Every row gives one point. Each copy is the shape, with its points in the same order, stretched, turned, moved and blurred by noise. Some copies are also mirrored. Which?
(in the rows, 128 means zero)

Shape (8 x 2)
[[101 160]
 [144  70]
 [128 155]
 [164 160]
 [135 103]
 [110 120]
 [139 153]
 [128 117]]
Copy 1 (8 x 2)
[[160 164]
 [ 55  83]
 [163 132]
 [178 103]
 [ 94 106]
 [109 139]
 [160 121]
 [111 117]]
Copy 1 is: only turned
Copy 2 (8 x 2)
[[128 186]
 [122  61]
 [ 96 175]
 [ 54 165]
 [118 104]
 [141 134]
 [ 92 168]
 [118 127]]
Copy 2 is: mirrored
Copy 3 (8 x 2)
[[174 125]
 [ 63  73]
 [156 138]
 [140 163]
 [ 98  96]
 [130  96]
 [146 143]
 [115 103]]
Copy 3 is: mirrored
Copy 4 (8 x 2)
[[144 151]
 [119  87]
 [115 150]
 [ 74 163]
 [123 112]
 [143 123]
 [101 153]
 [124 123]]
Copy 4 is: mirrored

Shape (6 x 3)
[[140  95  98]
 [115 112 106]
 [139  98 139]
 [121 159 154]
 [112 155 133]
 [196 113 110]]
Copy 1 (6 x 3)
[[100 177 117]
 [ 91 156 129]
 [131 165 136]
 [154 108 134]
 [134 113 135]
 [144 179 100]]
Copy 1 is: mirrored
Copy 2 (6 x 3)
[[ 98 122 198]
 [132 139 176]
 [ 80 155 143]
 [146 135  81]
 [160 132 109]
 [ 46  67 157]]
Copy 2 is: mirrored

Shape (10 x 4)
[[147 165 153  93]
 [139 158  84 133]
 [121 115 161 133]
 [117 148 136 137]
 [108  67 143 110]
 [133  85 126 104]
 [117 136 154 169]
 [162 115 171 205]
 [ 63  97  65 148]
 [118 125 102  96]]
Copy 1 (10 x 4)
[[138 171 103 149]
 [136 119  95  96]
 [ 88 146 146 135]
 [103 143 122 112]
 [121 129 191 120]
 [134 133 162 126]
 [ 72 124 129 131]
 [ 55  97 138 171]
 [111 106 152  48]
 [146 145 127 106]]
Copy 1 is: only turned
Copy 2 (10 x 4)
[[153 111  99 191]
 [118  99  93 125]
 [156 143 140 150]
 [131 129 123 151]
 [178 118 176 135]
 [176 106 140 136]
 [131 159 124 133]
 [156 201  73 101]
 [108  93 197  89]
 [146  80 139 146]]
Copy 2 is: mirrored

Shape (11 x 8)
[[153 159 157 114 128 151 123 112]
 [158 154 153 115 146 111 124 100]
 [156  87 148 111 121 107 159 117]
 [150 124 132 110 181 136  80  91]
 [ 87 155 129 126 132 116 156 184]
 [139 154 130 101 122 112  88  91]
 [154  42 104 128 148 144 136  92]
 [124  86 129 107 128 118 132 195]
 [150 154  59  72 135 102 139 105]
 [161 157 129 142 123 110 127  94]
 [128  93 147 130 145 143 146  82]]
Copy 1 (11 x 8)
[[147 130  77 106 127 132 134 178]
 [133 154  83  89 110 125 119 174]
 [137 182  96 104 133 149 149 116]
 [168 159  92 127  91 100 159 202]
 [125  86 138  78 122 117 152  89]
 [147 133  72 123  91 102 121 162]
 [159 209 125 163 152 124 188 120]
 [149 121 106 111 107 132 201  99]
 [ 96 156  75  79 124  58 119 107]
 [107 153  96 111 128 122 109 153]
 [166 181 132 136 146 137 148 133]]
Copy 1 is: only turned
Copy 2 (11 x 8)
[[180 101 147 126 140 133 124 132]
 [166  96 124 102 136 124 128 122]
 [134 119 104 132 161 102 123 113]
 [168  79  98 120 123 157 133  83]
 [127 162 195 138 105  96 156 135]
 [124  66 130  95 149 143 133 121]
 [130 111  58 159 157 142 130  96]
 [107 155 169 152 131 102 117  87]
 [ 88 113 124  65 164 163 169 129]
 [146 104 122 103 130 123 117 155]
 [166  94  80 155 148 130 149 123]]
Copy 2 is: only turned
Copy 3 (11 x 8)
[[117  71 113  97 164 142 116 128]
 [142  93 115 108 183 142 145  93]
 [128 147  90 132 149 168 135  86]
 [212  74 142 108 157 156 100  73]
 [ 93 133 154 149  89  96 192 162]
 [179  88 127 108 179 111 110 116]
 [166 155 115 124 126 201  56  38]
 [152 145 124 141  64 133 165 156]
 [143 151 195 116 220 114 107 139]
 [113 118 114  90 181 136 132  80]
 [136 117 110 136 144 172  90  49]]
Copy 3 is: only turned

Shape (14 x 9)
[[150 149  90 113 112 124 135 127 202]
 [161 142 125 120 136 128  95 138  89]
 [141 120 159 119 163 122 145 115 100]
 [146  99  90 106 124 110 142 148 115]
 [134 131 136  89 129 157 129 108  80]
 [142 175  94  96 141 134 130 139 204]
 [145 139 128  70 104 100 157 127 112]
 [160 138 133 135 124 112 105  96 119]
 [169 131 173 126  95 137 139 146  77]
 [104 141 153 123 113 104  98 130 105]
 [178 100 132  42 130 113 110 135 120]
 [114 182  77 126 135 149 114 169 229]
 [139  73 182 129 111 142  99 122  97]
 [120 175  60 115  99 153 129 121 198]]
Copy 1 (14 x 9)
[[113 197 162 146 124 126 122 169  75]
 [188 100 116 129 134 119 132 141 135]
 [136  93 121 134 123 113 110  99 152]
 [158 168 128 144 115 131 122 113 143]
 [176  91 135  86 143 127 112  98 134]
 [101 184 165 153 164 117 130 188  96]
 [155 158 145 120 112 102  87 122 159]
 [164 117 123 128 107 107 120 138 103]
 [178  76 131 116  96 163  69 119 154]
 [155 108 104  92  92 128 119 150 140]
 [179 164 103 153 152  81  68 118 128]
 [ 76 185 157 142 163 166 151 225  83]
 [168  82  67 111  97 149  80  93 110]
 [113 198 172  97 140 153 155 179  67]]
Copy 1 is: only turned
Copy 2 (14 x 9)
[[143  94  99  90 152 168 145 123 119]
 [138 113 167 136 126 112  80 123 163]
 [158 146 158 112  93  86 108 171 139]
 [110 111 118  98 156 104  78 128  94]
 [148 110 170 142  89 120  93 121 111]
 [134  80 119  79 114 163 136 141 143]
 [176 118  89 116 106 109  80 135 119]
 [169 148 150 122 134 142 117 119 151]
 [187  98 132 183 110  82 101 122 141]
 [124 144 113 145  92 139  97 138 179]
 [187 104 130 113 153 128  30 169 132]
 [ 78  50 102  92 116 177 163 131 147]
 [152 135 140 185 139 127  93 162 132]
 [105  73 106  99 130 197 163  80 100]]
Copy 2 is: mirrored
Copy 3 (14 x 9)
[[ 58 109 130 144  74 136 134  83 111]
 [113 107 142 151 159 134  94 163 154]
 [163  90 131 166 113 145 126 134 134]
 [115 122 120 129 126 139  85 129  87]
 [140 122 147 149 170 151 130 147 140]
 [ 56 104 121 177  84 127 152  75 113]
 [123 108 161 140 137 137  89  91 102]
 [104 109 149 135 115 157 114 164 155]
 [141 129 126 110 190 113  92 118 174]
 [140 123 173 140 123 112 127 154 126]
 [105  56 150 150 178 151 107 141 101]
 [ 40 126 110 166  64  91 164  64 104]
 [158 104 134 105 165 119 146 182 147]
 [ 33 147 137 135  89 132 163  81 114]]
Copy 3 is: only turned

Shape (15 x 11)
[[110 136 118  88 116 122 124  83 119 149  91]
 [115 161 104 134 111 144 116 156  91  86 151]
 [121 155 177 169 144 130 116 160 129 117 106]
 [115 148 145 161 184 124 135 143 154  81 133]
 [ 78 166 105 143 152 159 122 124  56 112 149]
 [105 110  96 127  79 126 145 109 105 129  78]
 [150 120  94 128 139 113 147 105 123 160  99]
 [152 105 155 125  94  83 148  86 102 134  97]
 [106 177 105 129 137 177 119 141  85  99 184]
 [110 123 145 118 152  82 143 165 112 118 109]
 [125  77 130  98 109 148 163 103 113 155  99]
 [101 146 164 122 148  97 129 153 145  77 121]
 [134  96 121  97  99 113 110 120 114 160  94]
 [ 99 132  90 140 164 173  81 121  75  82 157]
 [ 97  85 112 129 108 104 130  92 138 174 129]]
Copy 1 (15 x 11)
[[145  97 125 162 151 135 119 104 122  67 131]
 [ 73 141 152 162 154 113 145 103 131 131 127]
 [129 163 111 110  75 181 114 106 131 133 155]
 [117 112  94  73  68 153  85  96 137 144 162]
 [ 70 132 142 130 171 125  87  99 102  83 157]
 [ 91 101 133 144 138 118 156 101 122  49  89]
 [123 103 107 101 165 143 114 117 123  97  98]
 [118 133  97 110 127 137 128 132 188  59 127]
 [ 76 144 180 161 175 128  99 102 113 140 140]
 [119 115  98  93  94  97 131 140 140 106 152]
 [122 105 130 139 126 113 105 141 132  54  89]
 [133 126 105 104  68 110 121 103 159 121 175]
 [115 104 124 153 144 124 157 155 132  89 103]
 [ 30 114 123 143 158 141 104 110 119 120 130]
 [121  75 150 111 148 127 122 172 125  52 128]]
Copy 1 is: mirrored
Copy 2 (15 x 11)
[[141 105 139 146  81 125 121  93 182 149  73]
 [177 170 159 125 169 128 142 112  81 143  92]
 [170 125 156  81 128 182 131 150  96 152 177]
 [113 168 157  55 113 170 111 154  72 174 161]
 [151 162 161 152 109 131 199 117  74 157 105]
 [145  76 143 177 141 127 104  82 144 189  76]
 [130 113  99 162 109 147 106 144 165 174  81]
 [119 113  90 128 137 175 106  72 171 149 120]
 [159 191 174 146 143 133 181 133  77 118  90]
 [161 107  86  87 104 135 117 119  84 155 131]
 [119  82 101 202 104 101  98  94 156 127 111]
 [141 136 143  42 115 145 105 110  83 146 145]
 [169  98  93 160 125  93 112 112 183 152  97]
 [148 213 173 135 128  89 164 133  82 163 124]
 [ 84 100 106 138 138 101 147 123 175 182 112]]
Copy 2 is: only turned
Copy 3 (15 x 11)
[[ 60 125 184 151 117  94  81 152 117 155 121]
 [103 128 130  86 139 199 138 165 150 110 159]
 [160 118  80 148 191 118 121 164 114  94 132]
 [194 101 112 153 147 139  85 120 142 103 183]
 [ 66  46 125  98 121 155 142 150 154 114 188]
 [ 27 137 142 121 118 149 118 113  84 114 119]
 [ 89 107 147 146 118  99  98  93 152 132 106]
 [ 83 125 151 210 123 118 139 143 110  78  76]
 [121  78 149  65 125 165 151 175 170 137 184]
 [103 152  82 167 124 116 111 140 173  88 136]
 [ 57 129 169 142 112  55 154 128 110 125 118]
 [159 156 107 165 139 147  89 163 136  95 164]
 [ 42 172 148 158 144  96 124 136 130 147  99]
 [ 76  87 173 112 158 172 135 120 162 133 210]
 [ 62 113 124 168  95 106 120  96 106 181 130]]
Copy 3 is: only turned
Copy 4 (15 x 11)
[[117 120 108 125 140 129  99 134 133  91 111]
 [128 148 153 141 156 142 133 116  85 167 122]
 [159 103 129 141  94 119 122 131  88 157  86]
 [143  80 174 110 105 120 103 144  88 166 111]
 [ 94 174 148 131 141 172 109 162 106 179  95]
 [130 134  58 104 162 111 116 108 141 107  96]
 [111 128  98  94 134 123 149 143 154  95  89]
 [128  93  88 138 151  93 123 125 166 121 105]
 [114 166 174 148 146 187 129 142  81 180 132]
 [174 113 177 116 110  68 101 129 115 134  97]
 [158 127  84 108 149 117 120 151 144  89 123]
 [172  74 188 134 107  86  75 116  82 155 126]
 [133 138  99 121 146  81 143 132 129  77 126]
 [ 64 165 156 127 170 158 134 183  71 162 139]
 [103 134  88  92 128  69 128 131 161  99 151]]
Copy 4 is: only turned
